Each row of a before or after table is a point. One or more steps were done to the points. Then noise was added and the rows were shuffled. The steps act on columns, c1 being the first. Write out the steps. A step turns or swaps two columns, mirrors them in a line or flattens them onto one, adds a multiple of one to another, or multiplies or shifts one. Angles are multiples of 10 degrees, from the lower column toward the higher: turns from -170 to 170, lines from 10 to 170 but not 90. Use the fewest steps. Two steps may share a column if one is a turn and the other turns, adds or multiplies; they go together, in the order done. Otherwise the lowest column goes first.
In the rows, 128 means zero.

Before:
[[108 165]
 [126 122]
 [ 97 161]
 [ 98 149]
 [115 161]
 [114 144]
 [140 165]
 [106  29]
 [117 158]
 [154 167]
 [171 153]
 [ 96 168]]
After:
[[169  96]
 [156 117]
 [166 140]
 [160 114]
 [ 28 107]
 [165 108]
 [168 154]
 [153 171]
 [161  98]
 [122 126]
 [148  96]
 [145 114]]
Steps: swap c1 and c2

Before:
[[118 125 109]
 [128 139 154]
 [ 82  53 121]
 [135 153 142]
 [103 153 153]
 [136  99 174]
 [135  87 111]
 [157  49 147]
 [152  59 178]
 [105 138 123]
 [145  64 131]]
After:
[[103 134 142]
 [118 134 154]
 [176  82 130]
 [215 130 120]
 [182  62 147]
 [150 106 173]
 [134 136 109]
 [118 161 152]
 [130 154 123]
 [161 101 110]
 [175  72 177]]
Steps: mirror c1 and c2 in the line at 120 degrees

Before:
[[ 99 143 177 132  63 123]
 [117  78 166 142 136 202]
 [134 114 178 171 142 116]
 [ 95  74 118 131  85 158]
 [130 120 159 165 142 150]
 [ 87 130 156 102  90 109]
 [ 76 189 173 157  74 104]
 [ 89 160 158 125  57 105]
 [130 107 143 155 172 166]
 [150 117 186 131 121 164]
 [135  99  87 141 124 180]
 [116 152 146 116  72 114]
 [119 149 204 143 169 144]]
After, 13 rows:
[[153 167  85 130 123 158]
 [ 71  97  61 157  74 111]
 [115 115 103 114  69 117]
 [ 82 139  98 101  91 114]
 [131 167  94 169 141 115]
 [132 193 121 143 133 205]
 [145 133 178 143 125 179]
 [ 83 118  85 127  56 111]
 [122 149  53 146 167 142]
 [101 166 161 129  87 166]
 [133 148 105 165 145 150]
 [140 152 124 153 173 167]
 [ 98 138  79 130  61 130]]
Steps: turn c1 and c6 by -10 degrees; turn c2 and c3 by -150 degrees

Before (14 x 8):
[[124 131 192 127 118 110 110  84]
 [113 194 165 135 121 132 136  71]
 [105 187 179 107 106 167 105  89]
 [ 86 194 139 114 149 158 157  80]
 [ 88  90 112 155  66 141 109 139]
 [ 98 154 183 138 127 166 120 158]
 [142 189 109 151 130 142 130 142]
 [172  94 156 106 110 105 168 157]
 [ 87  89 108 157 102  84 198 116]
 [144 168  98 192 119 145 103  90]
 [161 102 148 183 147 118 162 106]
 [157 112  85 163  68 131 194 140]
 [127 165 152 153  89  85 160  96]
 [ 83  98 179 168  56 142 193 103]]
After:
[[140 108  83 132  68 156 195 139]
 [139 103 184 147  54 172 185 103]
 [134 192 137 156 144 111 147  78]
 [141  92 111  84 101 157 193 115]
 [138  93 155 108 109 103 171 157]
 [127 154 185 169 127 144 114 158]
 [129 196 170 130 118 133 135  72]
 [134 169 156  86  89 154 160  98]
 [133  99 149 120 149 182 165 107]
 [127 132 192 110 117 130 112  88]
 [126 190 107 143 128 149 131 147]
 [123 186 181 170 104 104 101  89]
 [122  90 115 142  66 156 103 139]
 [121 170  96 151 118 193 106  89]]
Steps: flatten c1 and c7 onto the line at 80 degrees; swap c4 and c6

Before (10 x 9):
[[176 144 156 145 104 119 155 112  99]
 [156  79 144  94 151 108 118 115 147]
 [159 232 113 131 136 148 112 112 129]
 [ 14 104 137 150 116 121 115 113 105]
 [181  79 162 121  98 157 113 141  87]
 [152 134 118  20 130 108 205 166 140]
 [176  99 104  61 141  96 129 163  90]
 [163  67 115 108  89 115 153 148 131]
 [166 116 139 150 147 146 155 135 125]
 [172 117 171 148 137 114 112 155 149]]
After (10 x 9):
[[178 119 156 147 103 122 129 100  96]
 [149  60 161 121  95 157 133 146  88]
 [128  56 119 109  90 117 160 115 131]
 [206 202 110 131 137 152 105 135 133]
 [152 120 119  19 131 106 199  79 140]
 [131  71 145  96 149 106 112 130 147]
 [161  97 171 148 139 113 145 157 148]
 [157  95 139 153 147 146 148 107 125]
 [153  75 102  60 142  96 158 146  89]
 [ 17 167 139 150 115 120 109 133 105]]
Steps: turn c1 and c2 by -30 degrees; turn c7 and c8 by -60 degrees

Before, 8 rows:
[[108 149 110 141  93 141 167 135 110 122 171]
 [127  86 147 142 133  85  51 155 135 138 169]
 [157 124 163 165 194 145 129 112  65 134 103]
 [107 186 144 113 111 122 152 119 139 161 133]
 [200 111 108  90  98 153 152 169  47 150 164]
 [109 150 136 132  99  48 125 120 142 125 209]
 [201 114  98 194  94  97  88 109  95 103 149]
 [128 119 113 142 163 142 159 165 131 191 108]]
After:
[[198  97 108  91 109 152 153 167  51 132 165]
 [130 166 113 141 117 146 159 167 133 198 109]
 [158 193 161 165 124 143 126 111  66 152 102]
 [109 100 135 134 151  50 128 119 143 128 209]
 [109 111 144 114 187 121 150 119 140 152 131]
 [108  91 109 141 151 139 168 136 111 128 171]
 [128 135 146 143  88  87  52 154 135 143 171]
 [200  93  99 193 113  99  90 109  96 136 146]]
Steps: swap c2 and c5; add 0.5 times c4 to c10

Before:
[[171 126 168 134 122 172 148  86 141 176 109 140]
 [151 220 127 169 146 117  95 166 132 103 119 121]
 [107 125 179 158 176 144 196  98 100 181 151 131]
 [162 197 113 107 185 126 111 175 160 134 116  92]
 [142  97 181 139 185 180 116  59  92 177 136 148]
 [ 54 202 119  52  95  91 151 102 115 114 139 119]
 [112 169 102  81  99 121 146 144  77 102 125  88]
 [176 138  87 113 131 151 141  78 136 120 155 154]
 [123 117 105  98 112 174 128 136 147 149 140 201]
 [ 76 145 142  94 146 116 173 108 123  84  96 111]
 [ 91 162  79 108 103 102 107 152 168 105 134  79]
 [149 172  98 101 121  52 105 165 134 110 114 119]]
After:
[[155 139 136 112 129 148 140  81  86 119 177 152]
 [152 223 132 169 127 117  94 163 129 102 128 122]
 [ 99 147 123  92 145 116 172 109 140  84  74 116]
 [ 94 159 167 106  93 101 106 152  82 106 116  77]
 [116 162  77  80  92 125 149 143 104 104 118  89]
 [ 97 134 102 159 176 143 193  94 180 183 136 131]
 [118 114 145  98 115 172 130 135 106 149 136 202]
 [ 57 196 117  49  86  91 152 100 122 116  99 117]
 [153 167 136 103 114  51 103 165  97 111 128 116]
 [138 107  93 137 187 178 117  56 179 180 143 150]
 [171 125 139 131 125 169 150  83 170 180 134 138]
 [166 207 158 108 173 125 110 176 112 138 132  92]]
Steps: turn c1 and c11 by 30 degrees; turn c2 and c5 by -10 degrees; swap c3 and c9

Before, 8 rows:
[[155 160 113 109 178  78 120 194 119  57 169 156  78 177]
 [105 155 111 174 214 154  98 169 140 117 118 152 107 168]
 [ 92 119  58 182 170 163 115 152 158 118 130 177  81 133]
 [120 118 150 159 109 143 118 130 123 139 110 120 155  52]
 [133  87 155 146 169 163 122 145 133 131 157  83 134  90]
 [ 72  97 162 138 116 114 126 167 161 110 118 138 116  95]
 [131 130 126  82 171  57  46 153  98  66 180 170  96 159]
 [124  74 165 159  98 164 102  99 117 111  99  94 138 102]]
After, 8 rows:
[[102 163 112 173 210 154 120 170 140 160 130 173 109 168]
 [ 94 122  59 179 167 161 128 152 158 143 130 206  83 155]
 [ 72  90 163 137 114 114 142 167 161 138 125 126 117 133]
 [131  76 153 146 166 163 125 142 130 135 130 107 137 104]
 [131 140 124  85 170  59 139 152  98 231 128 120  94 156]
 [117  93 148 158 105 141 116 132 126 131 130 132 155  68]
 [124  68 166 157 102 164 132  99 117 159 127 118 138 126]
 [153 173 110 109 180  78 185 193 120 170 128 123  77 152]]
Steps: turn c2 and c14 by -20 degrees; add -0.5 times c1 to c14; add 0.7 times c6 to c12; mirror c7 and c10 in the line at 150 degrees; multiply c11 by 0

Before (12 x 20):
[[115 100  37 150 142 127 163 169 188 127 117 102 105  91 150 113 145  97
  144 105]
 [ 89 154 111 159  74 124  81 152 100  50 129  70 100 131 148 179 177 151
  131 130]
 [162  96 142 153 132 139 154 187 122 128 161 149  99  71 160 126 180 109
   64 125]
 [124 128 137 140  81 100  85 134 159  66 101 131 175 164 168 113 144 122
  119 164]
 [129 103  64 105  72 132 129 144 151 128 122  97 133 127 205 108  68  92
  136 182]
 [ 72 105 106 164 168 158 183 164 133  77 133  59  87 141 192 102 120 101
   75 109]
 [ 59  97 161 155 120 175 109 175 148 146 140 155 128  85 125  87 128 147
  114 108]
 [ 89 106 113 130 146 106 115 134  94  98  41 131 114 136 136 158  89 163
  114 135]
 [168  99  89  69 149 162 147 203 120 140 162 129 125 163 157 140 110 119
   83  76]
 [148 100 107 146 118 111 128 172 110 105  92 101 148  69  92 125 133 128
  111  95]
 [130  84 143 171 137  98 160 139  71  95 133 202 155  90 171 113 123 102
  160  99]
 [151 160  68  73 170 122 144 201 151 138 118  87 121 156 114 104 154 141
  128 110]]
After:
[[116 160 142  76 169 123 188 245 129 143 128  88 121 154 114 104  93 141
  133 109]
 [123  93 100 156 133 142 126 224 127 126 137 149  98  69 172 129  68 111
   62 121]
 [141 131 160 135  79  99 100 137 131  66  81 134 175 161 142 111 114 122
  118 165]
 [186  98 131 154 118 174  88 204 132 145 138 155 126  86 135  87 160 146
  115 111]
 [126  81  95 168 136  95 129 145 126  98 103 201 155  94 164 108 131 104
  160  95]
 [148 101 143 152 144 133 223 193 126 125 107 104 108  89 142 111 118  92
  145 107]
 [ 83  97 132  69 149 162 172 246 127 137 135 127 122 168 172 138 120 122
   85  78]
 [ 98 101 161 106  71 131 183 157 123 129  74  97 131 124 185 107 184  92
  136 184]
 [143 106 149 128 147 105 138 138 127 100  54 130 114 138  77 156 183 170
  112 135]
 [174 110  90 165 164 158 176 188 126  74  94  60  86 141 182 103 163 101
   75 107]
 [184 156 179 159  79 123 124 169 128  47 118  69 100 130 143 181 105 151
  130 133]
 [111 101 136 149 117 113 145 201 128 102 127 102 148  65  74 128 118 128
  113  94]]
Steps: turn c1 and c17 by -150 degrees; mirror c3 and c7 in the line at 120 degrees; multiply c8 by 1.6; multiply c9 by 0; turn c11 and c15 by 40 degrees

Before:
[[114 101 121 159 126 150 116  75 186 123  91 123  81 155 115 152 174 108
  124 161 131 171 133 145]
 [104 141 131 196 164  81 114 104 111 109 115 117 136 125 183 128  88 148
  108 157 140 166 154 117]
 [115  91 141  68  67 159 186 130 136 150 133 157 125 168 108 104  88 113
   84 160 132 201 109 107]
 [110 134 122 132 128 137 151 119 120 123 115 136  75 125 128 105 119 114
  104 131 135 140  95 143]
 [191 103 145 120 115 129 117 162  99 139  55 106 118 130 192 114 132  60
  100 137 160 126 135 110]
 [113 115 122  45 112  96 111 115 161 161  80 125 125 106 125 143 111 101
  107 129 113 112 106 138]
 [146 198 161 144 105 149 112 105 110 154 150 151  77 143 111 151 124 137
  139  90 103  99 167 130]
 [132 134 203 105  95  88  97 123 134 142 160  98 191 157 164 111 115 122
   79 104 131 154 131 155]
 [134 140 148 111 122 137 125 127 173 120 113 127 116 154 130 125  95 159
  124 163 162 113  99 152]]
After, 9 rows:
[[115 123 117  45 120  96 124 115 162 161  80 125 117 108 124 107 111 102
  106 144 112 111 105 138]
 [110 135 119 131 120 137 111 120 121 122 114 138  99 126 129 149 120 114
  103 126 135 141  96 142]
 [104 158 133 196 163  82 129 103 111 110 115 117 128 135 183 139  89 147
  108 141 141 167 153 115]
 [190 114 155 120 112 130 122 161 100 138  55 107 116 133 192 137 131  60
  100 151 161 127 133 110]
 [112 122 117 158 134 151 104  75 186 122  91 124  88 165 115 105 174 108
  125 162 131 172 134 145]
 [147 154 179 144 114 148 102 105 110 154 150 151  84 127 112  97 124 138
  137  51 103  99 167 130]
 [132 113 250 104  91  88 147 126 134 142 160  97 165 147 164 134 114 121
   79 100 131 154 132 155]
 [134 153 161 113 121 137 123 128 172 121 112 127 118 163 130 129  96 159
  124 140 162 113  99 153]
 [115 110 150  68  65 160 140 131 135 150 133 157 152 176 107 130  87 114
   84 163 132 200 107 106]]
Steps: turn c14 and c20 by -20 degrees; turn c2 and c20 by -40 degrees; multiply c3 by 1.6; mirror c5 and c16 in the line at 10 degrees; flatten c7 and c13 onto the line at 60 degrees
